Each wall is flat, endless, passes through zero and stands at right angles to its row. A trip goes straight from one point to another. List the walls that it crosses, first one first.
In the rows, 128 means zero.

Walls:
(1): [126 169 122]
(2): [ 55 127 131]
(3): [117 134 157]
(4): [173 147 178]
(5): [147 173 151]
(6): [112 175 196]
(7): [106 174 143]
(8): [149 124 107]
(9): [131 157  95]
Trips:
[ 97  57 135] to [166 170 160] => 4, 6, 2, 5, 7, 1, 9
[ 62 112 158] to [111 146 146] => 1, 5, 4
[175 142 113] to [100 136 146] => 7, 6, 3, 8, 2, 9, 4

Walls:
(1): [105 148  76 120 129 100 147  54  95  97 122 141]
(2): [110 122 150 111 175 141 119 137 142 108  87 148]
(3): [205 147  80 116 168  96 104 117 153 138 114 138]
(4): [130 111 120 197  64  88 164 111  82  94 155 156]
(5): [ 92 126 155 101 115  64  96 131 141 115 166 171]
(6): [ 78 169 143 125  92 120  57 113 168 122 166 151]
(7): [136  90  53 151  52  93  82 133 109  67 127 156]
(8): [161 112 108 123  73 119 129 217 180 133 138 160]
(9): [132  93 160 171 132  94  59 162  83 121 197  85]
Trips:
[129 144 140 172 154  73 142 121 132 154 123 111] to [103 166 124 148  80 129 157 125  40 150 137 131] => 3, 5, 7
[130  67 131 176  50  94 114 138 119 103 154 158] to [110 101  98 108  88 138 134 131 141  91 178 129] => 1
[108 123 134 152 100 102 133  98  99 129 152 131] to [123 119 118 161 107 146 131 171  85  89 114 163] => 8, 6, 5, 2, 1

Walls:
(1): [111 168 108 184 208 121 124 115 151 140 204 165 158 104 125 167  81 145
 151 112 131 130 142  93 149 211 107 133 124 149  93 111 167 126 143 153
 158  85  73 163 116 130 170 156 117 121 183 111]
(2): [140 135 111 127 111  69 170 137 124  79 126 143 154  94  85  75 132 180
 104 109  93 173 126 145 108  86 165 156 163  85 191 108 138  99 198  70
 136 124 183 109 147 176 161 163 148 117 131 128]
(3): [119 171 140 119 110  82 144 110  64 178 149 117 169 155 117 139 150 133
 164 143  91 113 109 183 126 161 151 163 141 111 135 108 106  81 116 142
  80 157 160 189 198 170 127 145 106 117 158 117]
(4): [126  88 121 121 126 142  42 117 163 163 114  83 145 146 122  95 146 143
 174 166  88 141 205 170  94 135 123 133 146  80 133 110 123 160 171 152
 171 108  88 169  95 126 136 142 116 110  95 190]
(5): [181  45 135 146  85 128 133  97 163 126 133 146 150 132  88 154 163 122
 128 127 123 202 106 157 140 115 162 161 167 131 140 204 123 105 123 123
 114 173 180  85 148 115 103 119 126 124 120 157]
(6): [134 176 147 143 158  96 133 154 151  99  90 104 177 165 155 111 137 129
  87 106 104 108 124 124 159 131  74  99 120 122 171 186 174 127 132 169
 137 107 108 143 223 101 114 129 119  32 153 139]
(7): [148 114 132  66  69 150 144 130 131 114 191 182 123  76 120 144  78  81
  79  72 153 126 139 134  91 126 141 124 164  78 136  74  91 124 159 128
 141  87 128 112  85 141 110 161 138  57  99  73]
(8): [105 116 144 138 111 161 146 104 137 106  88 148 105 105  87 116 162  97
  80 163 183 167  46 124 247 151 210 155 178 160 149 117 132 145  56  32
 102 103  98 138 130 110  74 174 178 209 108 140]
(9): [ 96 156 134 137 164 109  99 197  90 132  55 131 167  84 171 142 100 160
 162  78 124  66  59 130  80 123  73 118 106 116  84 129 121  91 148 116
 193 102 110  81 153 119 150 146 134 160 115  85]
Trips:
[150  72 166  99  78 133 112  75 165 148  57  85 150 169  80 151 131 116
 110  57 122 101  82 135 163  60 125 131 165 232 119 121 128  97 180 166
 132 121 126 142 118 136 131 174 126  58 182 143] to [101 123 194 171 113 209 186 188  93 167 129 122 131 202 136 162 128  89
 169 113 159 109 139 186 153  72 105 133 133 118 155  77 128 186  91 139
 140 121 164 127 154  71  42 127 171 155 115 176] => 2, 7, 4
[119 112 100 156 180 127 139 116 152  97 123  98 159  82 120 143 160  87
 178 172  65 119 147  94  98 125 129  76  80 170  92 149 232 110 103 130
 140 173 117 111  98 174 117  82 147 189 103 122] to [ 87 115 145  83 106 116 126 109 189  95 179 107 159 136 115 120 142 115
 159 185 109 184 128 179 119 108 153 154 181 116 103  60  79 110  92 171
  90 156  63 141 157  94 109 171 179 115 132  65] => 5, 9, 8, 3, 7, 1, 2
[118  96 131 120  99  85  60 169 158  93 164  94 106 135 106 200 111 111
 145 129 125 151 208 113 117 140 187 138 128 135  79 100 191 106 146 112
 164 152 176 132  69 195  76 153 118  98 164 122] to [129  91  89  94 128 128 140 122 156 130 102 117  64 176 156  66  86 109
 162 122 199 110 101 131  80 129 159 142 113 136 120 149 161 138  93  86
 128  72  95 158 152 155 104  94 148 109 134 135] => 2, 5, 1, 8, 7
[106  85 124 104 114 134 116  61 127 124 112 171 165 114  89 140 148  88
 141 123 146 114  98 150 105 193 160 161  90  50 153 132 164 108 140 125
 172 134  72 107 129 110 144 141 109 137 111 180] to [163 145 101 136  37 110 180 145 144  60 123  89  81  92 155 151 102 137
  93 120 102 119 140 132 120 153 103 161 117 166 111 123  89  92 138 116
 104 147 109  90 146 138  93 129  64 104 154 109] => 1, 4, 8, 6, 9

Walls:
(1): [148 184 123 144 163 101 218  91 128 106 157 112 143 138 103 144 112  86
  66 109 119  67 132  64 147 134 137 119 105  80 120 205 111 179  75 117
 160 129  89 167 122 173 126 159 135 121  91  90]
(2): [128 154 204 195 131 189  71 123 118 146 124 135 199 183  95 147  93 120
  92 157 154 103  97 135 166 126  61 168 126 105 117 143 139 114 132 133
 128 189 119 146 162 147 104 137 111  79 149 161]
(3): [132 134 103  99 119 151  85  96 158 142 153  78 131 162  45 154  81  94
 170  83 119 100 212 178 116 111 121 142 155 156  96 147 155 138 175  64
  77 133 203  56 162 103 147  94  97 208 181 118]
(4): [133 125 130 155  85 144  80 155 161 135 143 101 170 124 155 123 111 130
 121 173 173 163  85 141 113 139 100 146 118 106 132 159  84 125 104  67
 121 107 103 117 173 121 144 102 171 192  70 167]
(5): [ 68 119  88 139 114 144 139 128 140 126 158 125 135 121 121 144 115 150
  75 134 108 203 130  81 112  90 170 123 144  63 143 142 115  98 148 174
 102 210 134 101  80 100  94 104 131  91 135 116]
(6): [113  79 149  99 179 118 219 156  89 104  50  84 101 136 100 145  78 138
 107 130 124  70 193 110 109 126 153  49 155 100 144  87 107 163 136  58
 125 134 129 173 153 128 131 106 148 153 138 120]
(7): [191 149  72 128 172  80 148 149 124 108  82  88 173  90 126 202 164 133
 154 130 192 114 139 161  85 122 129 180  67 101 178 129  65  92 207 127
  89  87 152 155  75 132 120  94 106  66 138  50]
(8): [111 102 208 148 151  96 160 117 138 111 174 130 115  80  71 130 157 179
  84 159 109 150 128  89 136  80 104 104 148 112 177 111  69 113 154  67
 183 206 155 142 107 123 122 113 164 167 148 113]
(9): [159 120 182 116 186 163 108  91 139 119 109 176 161  84 145  88 134 133
 190 135 135 136 113  69 106 168 146 148  94  87 128 134  69 112 217 101
 143  95 135 114 103 106 125 159 142  72 193 145]
Trips:
[177 138 160 112 158 131 142 129 133 119 118 188  99 149 131 166 110 176
 124 166 180 150 128 133 125  97 147 154 168 199 178 107 128 155 176 111
  99  89 144 144 214  85  79 104  87  95 111 115] to [124  98 102 143 196 100 103 132  78 158 140 127 120 127 126  65 163 144
 126 189 174 106  83 121 135 113 179 142  79 113 133 167 161 131 114 119
 169 149  71 113  90 138  99 224 174 153 221 162] => 3, 6, 7, 1
[120 142 144 116 173 141 136 163 132 172  93  75 165 152  83 179 135 102
 149 132 141 146 188 110 119 178 120 179 136  98 114 135 146  82 169 133
 136 168  74 125  99 133 171 144 109  97 178 118] to [164  98 122 147 125 103 135 122 158 100  83  88 105 128 125 132 121 136
 154 192 109 196 150 174 157 171 103 117 121 212 125 127 122 180 137 120
  96 134 179 166  69  96 141 191 127 135 121 112] => 1, 5, 2, 9, 8
[105 143 162 113  97 105 116 185 152 141 173  94 123 165  62 126 155  95
 125 156 161  86 118 143 162  92 108 131 188 139 140 116  39  69 114 104
  92 200 155 120  92 160 180  92 132 146 147 128] to [154 163 143 117 152 122 117 104 133 172 132 187 152 157 131 132  93 160
 158  74  94 134 127  81 145 151 100 152  94 170 124 151 183 158 112 120
 168 188 118 131 138 146  70  90  97 176  76 101] => 7, 6, 1, 5, 4, 8
[ 92 130 223 117 116 134 100  76 141 127 136 152 152 104 164 102 151 145
 133 163  86  92 113  83 198 121 101  96  99 116 127 139 122 122  57 147
 176  89  79 132 171 144 103 127 147 130  68 125] to [ 92 120 104 107 147 123 150 138 134  77 120 131  97 107 117 162 136 155
  96 143 154  95  88 171 120 134  97  60 143 113 128 217 145 226  95  41
 109 163 185 100 128 110 138 161 120  88  87 127] => 9, 6, 2, 3
[167 101 164 102 147  81  98 165 107 125 154 168  91 154 189 208 195  63
  99 143 149  98 119 133 134 131 158 143  81 184  84  89 102 133  87 155
 127 146  97 133 141 161  98 133 104 113 184 122] to [161  86 174 148 148 142 148 157 131  95 129 119 164 110 150 113 140 132
 156 125  78  46 103 103 169  41 108  72  77 177 130  97 129 197 158 141
 134 115 110 130  94 162 133 101 148 118 118  90] => 6, 8, 9, 2
[111 133 150 107 122 197 104 143 238 152  52  68 113 177 145 105 145  96
 111 113 196  92 193 137 116 138 152  99 119 153  93 140 145 132 114 148
 131 165 104 150 163 119 117 133 166 156 126 129] to [137 107  39  44 173  26 104 106 138 150 135 102 134 126 148  75  99 101
 153 151 167 171 132 174 117 168 161 113 146 144 146 133  91  53 124 127
 154  77 132  83 131 182 126  83 112  51  88 130] => 2, 7, 6, 9, 3

Walls:
(1): [156 158 120 125 110  41 128 110  84  99 131 138 111  83 101 176 184 100
 157 121 153 135  90 134 177 141 149 116 139 165 179 102 166 117  67  45
 142 168 193 192 130  78 134 166 158 141 126 149]
(2): [137 179  96 176  29 149 126  78 124 145 108 141 107 102  99 155 161 178
 190 115 137 123 182 167 125 109 156 136 149 169 180 142 162 137 119 183
 137  93 144 133  89 178 139 164 138 107 140 150]
(3): [135 128 126 111 171  75 147 119  97 120 126 152  78 142 123 136 124  21
 165 141 138 133 142 148  85 145 151 104 104  75 138 129 151 123  82  83
 167 107 114 163 120 110 123 130 111  77 161 136]
(4): [ 89  99 140 100 127 132  69 163 168 140 149 117  86 171 123 151 135 185
 178 109 130 158 104 164 152 173 163 161 101  88 166 105 124 177 145 152
 108 139 148 101 126 126  81 161 127 169 125 158]
(5): [104 109 101 107 169 126 125 116 150 120  96 145 131 147 100 176 196 177
 110 129 115 145 160  60 166 179 132  85 159 144  82 110 123  99 127 142
  84 123 130 163 169 113 132  86 150 181 127 118]
(6): [117 118 165 167 171 154 160 122 162 170 111 128 106 140 130 122  89  75
 140 114 109 192 100 130 106 116  87 110  82 133  56 156 140 164 160 120
 198 154 181 158  99 156 110 161 128 101 130 140]
(7): [ 60 109  93 123 130 110 185 147 103 154 144 107 146 103 136 126  73 182
 161 121  95  39 105 154  96 141  48  69 120 114  96 147 168 153 131 110
 106 119  96 125 111 121 114 172 117 110 142 171]
Trips:
[164 175 184 147 121  92 117 134 165 180 158 100 110  85 139 112 152 149
 104 146  85 155 110 165 135 107 148 191 163 128  99 164  85 133 189 120
  97 107 152  85 168 128 111 158  87 172  81 106] to [104  94 101  96  93 127 136  76 123  83 184 123 186 166 162  85 128 167
 112  69  96 156 170 158  85 107 141 123 141 108 109 151 138 126 166 136
  79  72 134 104  79 142  93 197 192 111 106  80] => 2, 6, 7
[115 112 143  81 165  88 159 151 121  96 150 119 177  99 129 122  97 108
  98 148 164 135 134 156 111 163 119 101 139 152 100 103 117  82 155 126
 101 134 131 164 114 157 135 179 183 146 141 134] to [175 166 132 170  95  75 164 127 143  93 107  99  66 168 134 193 124  89
 163 182  89 141 104 119 165 183 145 134 111 120 145 107  72 140 156 142
 112 152 135 175 151 153 126  95 141 141 177 147] => 7, 4, 2
[121 134 131 149 128 113 146 146 115 152  75 144 144 174 176 178 130 118
 179 124 150 160  98 166 118 101 128 108 110  95 110 116  71 156  92 111
 161  88  93 133  86 180  88 102 122 119 126  78] to [ 85  88 136 120  86 137 166 144 116 177  59 126  96 125 182 132 216 116
 145 150 124  82 144  82 125 150 101 102 135 167 111 104 135 137 151 143
  67  97 156 149 129 190  92 155 163 126 120 113] => 7, 5, 3, 4
[ 96 141 173 124 145 130 113 148 131 170 134 174 117 153 159 162 157 125
 172 107  86 120 118 137 140 105 106 131 124 186 121 137  98 156  96 161
 127 162 106 116  89 128 131 141  74  76 137 139] to [123 189 185 100 129 111 172 149 115 113 135 147  98 142  93  82  84 112
 130  77 102 134 139 142 120 159  82 101 159 175 128 127 137 137 115 168
 103 129 146 178  77  72 104 153 140  53  92 104] => 1, 4
[107 165 111 150 116 144 109  75 151 106 130 142 137 159 114  65 155 113
 142 133  63 115 128 101 135 151  64 162 104 121 136 156 118 176 159 103
 101 145 131 134 184  99 106  73 162 175 167  96] to [ 75  76 155 186 140 109 163 134 101 145 103 142 198 120 165 127  76 179
 100 151 120 138 121 124  87 131 130 139 190 110  51 122 134 171 120 130
 119 117 101  81 163 109 186 129 152 143 138 180] => 4, 7, 6

Walls:
(1): [149 200 175 188 134 141 126 163 126 115  99 126 145 102 138 105 140  97
 148 183 173  78 151 147 131 178 138 118 112 168 168 121 137 100 149  90
 160 111 157 114 134 154 121 178 114  89 165 112]
(2): [100  93 143 125  85  97  35 170  69 158 185 156 188 137  92 122 129  89
 105 164 118  87 109 161 131 100 156 141  78 172 132  96 146 149 137  51
 118  81 199 125 144 202 116  99  91  93  85 123]
(3): [127 197 120  93 128 202 137 138  70 210 100 107 151 146 117 155 158 141
 108 116 147 156 155  92 172 138 115  96 189  99 122 101 214 116 151  94
 124 130  71 154 116 145  78  88  51 128 112 124]
(4): [ 93 205 125 104 122 138 136  71 109 171 141 102 137 118  72  89  96  79
  90  83 153  73 124  86  69  89  85 125  88 121  50 114 161  90 118 122
 125 117 135 124 162 112 116  52 214  95 146 136]
(5): [ 96 194  53 112 127 132 146  52 152 148 140 144 115 132 123  70  85 135
 160 130 156 136 117 185  63 192  79  81 162 158 122 124 131 161 182  74
  93  79 171 115 152 160 127 172 134 104 127 193]
(6): [ 94 143 134 110 174 121  81  75 150 161 114 136  94 104 131 164  89 118
  94 137  44  77 137  89 169 113 110 152 128 103 103 115 159 119 104 152
 100  98 120 129 121 103 116  58  85 137 112 133]
(7): [114 120 141 165 137 118 155 122 163 162 125 120 106  77 113  85 123  85
 137  76 146  75 195 119 208 115 124 166 134 163 157  77 169  95 151  76
 130  78 191 181 136 140  93 104 104  48 145 130]
(8): [114 120 158 103  84  98 127 121  98 149 100 167  99 130 196 159 167 142
 154 197  66 130 158 123 122  64 116 145 115  93 126  71 102 170 193 175
 112 100 105 117 108 173 145 177 149 110 118 151]
(9): [ 64  85  93  94 108  77 136 133 111 122  87 109 107 181 128 165 137 119
 168 124 120 108 142 116  98 120 122 143 104  96 121 110 120 164 136  47
 120 142 147 116 141  76 130 107 100 123 105 172]
Trips:
[124 168 106 131  98  96 193 104 152  98 104  97 201  79 157 108 124 118
 166 139 137 142 115 118  82 130 157 107 108 150 144 142 152 133 170  73
 161 207 126 116 105 146 116 158 161 127 183 184] to [108 195  63 111 138 165 148 186 131 169 142 138  90 122 144 178 176 112
 164 165 129 100 133 127  91 118  60 100 141 109  84 182 145  71 130  87
 144 100 104 129  95 118 168 119 121 124  80 166] => 3, 8, 6
[144  95 100  84 127 121 115 129 106 162 225 130 169 149  94 128 160  81
 113 109  84 101 122 150 152  83 118 127 110  94 148 123 162 146 125 137
 179 139 189  56 141  91  77  52 104 133 135  35] to [175 156  81 165  44 176 180 200 149  96 109 201 127 140 131 115 131 157
 129 134 158 144 158 134 157 140 139 144 174 133 157 112  82 114 129 155
 187  89 122 114 122  96 122 144 115 113 169 164] => 9, 6, 4, 1, 2, 8, 5
[ 99  57 100 177  94 109 118 183 169 104 131 100 109  98  83 144 138 126
 150  73 166 145 111 107  89 114  81  68 151 139 170  73 104 116 121 147
  72 131  64 177 135 154 136  96 159 145  85 171] to [173 149 113  71  87 135 124 161 143 193 149 168 139 162  66 150 106 122
 144 106 115 176 128  89 143  97  74 124 108  93 107  61 116 168 190 114
  58 136 128 123 184 120  97 148 138  81 162 135] => 5, 4, 8, 3, 2
